Each row of a before or after table is a point. One or more steps were done to the points. Then noise was added and the rows were shuffled. The steps act on columns, c1 being the first. Write out the steps. A step turns or swaps two columns, mirrors them in a line or flattens them onto one, adds a multiple of one to another, or multiplies or shifts one. Angles are multiples of 10 degrees, from the lower column toward the higher: turns from -170 to 170, lines from 10 to 170 but not 90. Use the fewest steps. Two steps may share a column if one is a turn and the other turns, adds or multiplies; they go together, in the order done. Otherwise the lowest column goes first.

Before (9 x 3)
[[.17,-.17,.10],
[-.53,.15,.18],
[.17,.03,.09],
[.38,.23,-.37],
[.17,.40,.12],
[-.11,-.36,-.42],
[-.53,-.35,-.29],
[.02,-.52,-.28],
[-.22,.24,-.23]]
After (9 x 3)
[[.51,-.34,-.30],
[.33,.25,-.09],
[.16,.23,.54],
[-.17,-.17,.11],
[.25,-.47,.16],
[-.16,.02,.10],
[.12,.15,-.52],
[.43,-.34,.10],
[-.21,.40,.09]]
Steps: turn c1 and c3 by 120 degrees

Before (9 x 6)
[[-.44,.35,-.02,-.24,-.21,-.29],
[.28,-.04,.01,.09,.01,-.21],
[-.09,-.14,.38,.01,.29,-.02],
[-.28,-.08,-.17,-.42,-.34,.12],
[.12,-.15,-.03,.19,.52,.05],
[-.16,-.01,.00,.34,.13,-.15],
[.20,.55,.26,.34,.26,.22],
[.32,.03,-.01,.08,.55,-.05],
[-.23,.33,.10,-.41,-.45,.24]]
After (9 x 6)
[[-.28,-.03,.18,-.19,.49,.36],
[-.46,.36,-.01,-.12,.30,-.83],
[.30,.05,.04,.50,-.27,-.16],
[-.17,.03,.00,-.01,-.34,-.45],
[.17,.56,-.24,.15,-.41,.62],
[-.21,.31,-.10,-.29,.53,.72],
[.30,-.03,.03,-.04,-.10,-.63],
[.10,-.17,.06,.41,-.36,.13],
[-.06,-.14,-.33,.28,-.10,-.06]]
Steps: multiply c3 by -1; turn c4 and c5 by -110 degrees; multiply c6 by 3

Before (14 x 8)
[[.26,.03,.25,.45,.12,.19,-.12,.25],
[.40,-.02,.11,-.09,.28,.16,.38,.22],
[.68,.16,-.06,-.11,.58,-.17,.25,.53],
[.28,-.24,-.20,-.25,.21,.07,-.05,.18],
[-.05,.38,-.37,.03,.16,.28,-.39,-.34],
[-.43,.26,-.31,.26,.11,.10,-.24,-.11],
[.43,.03,-.31,.05,.07,-.03,.36,.26],
[.47,-.03,-.14,.01,.17,.02,.24,-.10],
[.17,-.05,.35,.42,-.04,-.33,-.32,.00],
[-.12,.16,-.19,.39,.22,.13,-.32,-.51],
[-.15,.32,-.34,.27,-.07,.12,-.53,-.13],
[.27,-.06,.02,.60,.07,-.08,-.22,-.07],
[-.45,.28,-.50,.06,.34,.07,-.21,-.37],
[.29,.23,.41,.23,-.16,-.15,-.06,.06]]
After (14 x 8)
[[.27,-.22,.01,.60,.08,-.03,-.22,-.07],
[.15,-.49,.34,.44,-.05,-.21,-.32,.00],
[.28,-.30,-.21,-.25,.20,.22,-.05,.18],
[.27,.32,.23,.46,.12,.13,-.13,.25],
[-.02,.96,-.39,.01,.19,-.01,-.40,-.33],
[-.15,.64,-.32,.29,-.05,-.11,-.54,-.15],
[-.46,.52,-.51,.05,.31,-.11,-.18,-.37],
[.48,-.02,-.15,.01,.16,.04,.23,-.11],
[.40,.18,.12,-.09,.27,.14,.37,.23],
[-.13,.42,-.18,.38,.23,.00,-.33,-.50],
[.45,.01,-.31,.04,.06,-.07,.36,.27],
[.69,.03,-.05,-.12,.58,-.23,.26,.53],
[-.42,.54,-.32,.26,.10,-.08,-.25,-.10],
[.29,.17,.41,.23,-.15,-.25,-.07,.06]]
Steps: turn c2 and c6 by -40 degrees; multiply c2 by 2

Before (14 x 11)
[[.35,.22,.48,.17,.07,.03,.05,-.05,-.63,.43,-.33],
[-.11,.30,-.47,.21,.06,-.67,.11,-.49,-.21,-.38,.14],
[.33,-.23,.38,.24,-.19,-.03,-.30,-.06,-.85,.11,-.10],
[-.02,.06,-.11,-.20,-.26,.23,-.16,-.03,-.68,.23,-.26],
[.17,-.04,-.05,.21,.03,-.66,-.38,-.36,.15,.14,-.37],
[.35,.30,.01,.37,.07,-.13,-.54,.08,-.41,.26,-.23],
[-.08,-.44,-.40,-.43,-.24,.21,.32,-.60,-.08,.39,-.03],
[-.31,-.19,-.27,-.24,-.34,.14,.24,-.13,-.09,.42,.42],
[-.52,.19,-.20,.16,.16,-.42,-.21,-.67,.10,-.24,.20],
[-.23,-.03,.10,-.39,-.54,-.01,.16,.07,-.44,.27,-.05],
[-.15,-.43,-.27,.03,-.26,.07,.29,-.03,-.24,.45,-.10],
[.37,-.09,.20,-.12,.32,-.15,-.23,.16,-.46,.06,-.15],
[.57,.06,.29,.23,-.16,.13,-.20,.03,-.19,-.05,-.29],
[.09,-.35,-.40,-.57,-.47,-.06,.36,-.64,-.20,.55,.46]]
After (14 x 11)
[[.08,-.35,-.42,-.61,-.01,-.20,.25,-.63,-.26,.55,.45],
[-.08,-.47,-.38,-.43,-.01,-.08,.08,-.61,-.06,.41,-.03],
[.33,-.21,.36,.28,.05,.13,-.18,-.07,-.87,.11,-.08],
[-.49,.23,-.19,.16,.00,-.04,.06,-.68,.08,-.22,.19],
[-.27,-.03,.10,-.43,.02,-.08,.10,.09,-.45,.27,-.05],
[-.14,-.44,-.28,.04,.00,-.11,.14,-.08,-.25,.43,-.09],
[.17,-.01,-.04,.16,-.01,-.09,.08,-.33,.18,.09,-.35],
[.36,-.12,.20,-.12,.04,.09,-.09,.16,-.47,.05,-.10],
[-.30,-.17,-.28,-.24,.00,-.07,.07,-.12,-.10,.44,.44],
[.31,.23,.46,.14,.00,-.01,-.01,-.03,-.64,.41,-.34],
[.57,.04,.31,.26,-.02,.17,-.18,.00,-.18,-.03,-.29],
[.36,.28,-.01,.35,.03,.23,-.25,.05,-.42,.26,-.27],
[.00,.08,-.12,-.17,.02,.15,-.22,-.03,-.69,.26,-.26],
[-.09,.27,-.48,.20,.00,-.34,.39,-.45,-.22,-.36,.14]]
Steps: multiply c5 by 0; flatten c6 and c7 onto the line at 130 degrees

Before (9 x 12)
[[-.02,-.17,.15,.04,.18,.30,-.10,-.22,-.03,.00,.15,.13],
[-.02,.30,.17,.09,-.19,-.21,.11,-.17,.08,.00,.12,-.21],
[.05,-.18,-.08,.13,.08,-.23,-.03,.44,.00,-.44,-.66,.13],
[.04,.45,.10,.13,.13,-.26,-.02,-.09,.00,.12,.20,.12],
[-.05,.05,-.28,-.10,.20,-.22,-.28,-.25,-.06,.19,.11,-.09],
[.07,-.12,.03,-.16,-.34,-.19,.07,.32,-.13,.03,.09,-.04],
[-.07,-.19,.00,.09,.17,-.22,.07,-.16,-.02,.11,.22,-.14],
[.29,-.25,-.27,-.37,.23,-.12,-.18,.16,.16,.14,.03,-.09],
[-.08,-.23,.12,-.38,.23,.15,.00,.08,-.02,.12,-.26,.27]]
After (9 x 12)
[[-.07,-.23,-.12,-.96,.13,-.21,.00,-.06,-.11,.12,-.26,.26],
[.04,-.18,.03,.30,.05,.19,-.03,-.44,-.16,-.46,-.67,.11],
[.02,.45,-.08,.34,.03,.20,-.03,.12,-.19,.11,.21,.10],
[-.06,-.20,.04,.24,.10,.17,.06,.12,-.23,.10,.21,-.11],
[-.03,.32,-.17,.23,-.17,.23,.12,.19,.07,-.01,.11,-.22],
[-.06,.03,.32,-.26,.17,.15,-.28,.19,-.21,.20,.13,-.11],
[.30,-.23,.21,-.92,-.02,.03,-.14,-.19,-.28,.14,.02,-.09],
[.04,-.12,-.06,-.38,-.06,.32,.07,-.32,.28,.03,.09,-.03],
[-.03,-.19,-.12,.12,.10,-.35,-.09,.23,-.01,-.01,.19,.09]]
Steps: turn c3 and c8 by 170 degrees; multiply c4 by 2.5; turn c5 and c9 by 60 degrees; turn c6 and c9 by 160 degrees

Before (13 x 18)
[[-.78,.21,.36,.40,-.28,.01,.34,-.08,.12,.01,.10,-.32,-.31,.24,-.01,.01,.17,-.47],
[-.39,.27,-.11,.06,-.08,.47,-.45,.07,.03,.36,.22,-.42,-.18,.18,-.05,-.12,-.03,-.65],
[-.15,-.06,-.09,-.08,-.07,-.29,-.03,-.05,.19,-.34,-.21,.40,-.28,-.36,-.13,.38,.12,-.08],
[-.32,-.34,-.04,-.07,-.30,-.34,.12,-.02,.41,-.19,-.37,-.04,.34,-.10,-.14,.23,-.30,-.22],
[-.18,.10,.67,.41,.29,.59,-.05,-.05,-.13,.06,.36,-.54,-.12,-.15,-.10,-.25,.04,-.43],
[.04,.10,-.01,-.04,-.36,-.26,.13,-.21,-.23,-.26,-.33,.33,.16,-.23,.17,.21,-.57,.31],
[-.06,-.23,-.02,.13,-.51,-.31,.10,-.11,.38,-.32,.23,.11,-.13,-.18,.19,.21,-.40,.02],
[-.13,.37,.21,.03,-.61,.52,.18,.40,.04,.52,.49,-.09,.29,.09,-.19,.05,.24,.19],
[-.23,.03,-.22,.24,-.41,-.38,-.21,-.30,.17,-.15,-.19,-.09,.14,-.50,.02,.04,.07,-.06],
[.19,.46,.74,.01,-.94,.24,.03,.44,.09,.70,.25,-.36,.22,.29,.12,.48,.17,-.05],
[.03,-.08,-.40,-.20,-.24,-.26,.34,-.02,.15,-.24,-.27,-.20,-.13,-.33,.23,.29,.00,.23],
[-.05,-.25,-.13,.20,.04,-.61,-.01,-.05,-.05,.18,-.08,.09,.03,-.30,.01,.29,-.45,.31],
[-.08,-.38,-.10,-.30,-.30,-.41,-.06,-.30,-.12,-.18,-.08,.08,-.09,-.06,.01,-.04,.10,.15]]
After (13 x 18)
[[-.38,.28,-.17,.04,-.05,.35,.00,.08,.22,.34,.06,.17,.05,.23,.03,-.11,-.33,.77],
[-.12,.34,.19,.04,-.58,.52,-.03,.41,.48,.49,.19,.10,.09,.10,-.05,.04,-.16,-.08],
[-.10,-.29,-.16,.20,.05,-.74,.02,-.08,-.09,.15,.00,.02,.05,-.31,.04,.29,.03,-.29],
[-.18,-.09,-.07,-.05,-.06,-.19,.13,-.06,-.17,-.37,-.07,-.45,-.22,-.36,-.28,.36,.26,-.04],
[-.77,.23,.35,.39,-.28,.12,.21,-.08,.16,-.01,-.02,.15,-.36,.20,-.05,.00,.14,.56],
[-.23,.05,-.27,.22,-.38,-.25,-.11,-.30,-.11,-.17,-.13,.10,.23,-.49,-.16,.05,.21,.07],
[-.09,-.27,-.06,.11,-.51,-.51,.06,-.10,.36,-.33,-.30,-.09,-.13,-.19,-.06,.19,-.12,-.07],
[.21,.50,.71,.00,-.94,.31,-.09,.46,.29,.68,-.13,.29,.14,.30,.09,.49,-.04,.17],
[.05,-.10,-.37,-.20,-.23,-.17,.14,-.05,-.19,-.26,-.33,.28,-.26,-.34,-.01,.29,.17,-.16],
[-.19,.08,.68,.42,.26,.52,.02,-.05,.26,.09,.25,.35,-.08,-.17,.13,-.26,-.35,.59],
[-.31,-.37,-.07,-.05,-.32,-.45,-.16,-.01,-.21,-.17,-.21,-.02,.22,-.10,-.51,.26,.00,.23],
[-.06,-.35,-.09,-.28,-.28,-.27,.03,-.26,-.12,-.19,.06,-.01,-.05,-.08,.07,.01,.31,-.19],
[.10,.12,-.05,-.05,-.36,-.59,-.08,-.25,-.37,-.29,-.04,-.20,.05,-.20,.15,.22,-.32,-.42]]
Steps: turn c6 and c17 by -40 degrees; flatten c7 and c13 onto the line at 120 degrees; turn c9 and c11 by -70 degrees; turn c11 and c15 by 50 degrees; turn c12 and c18 by -160 degrees
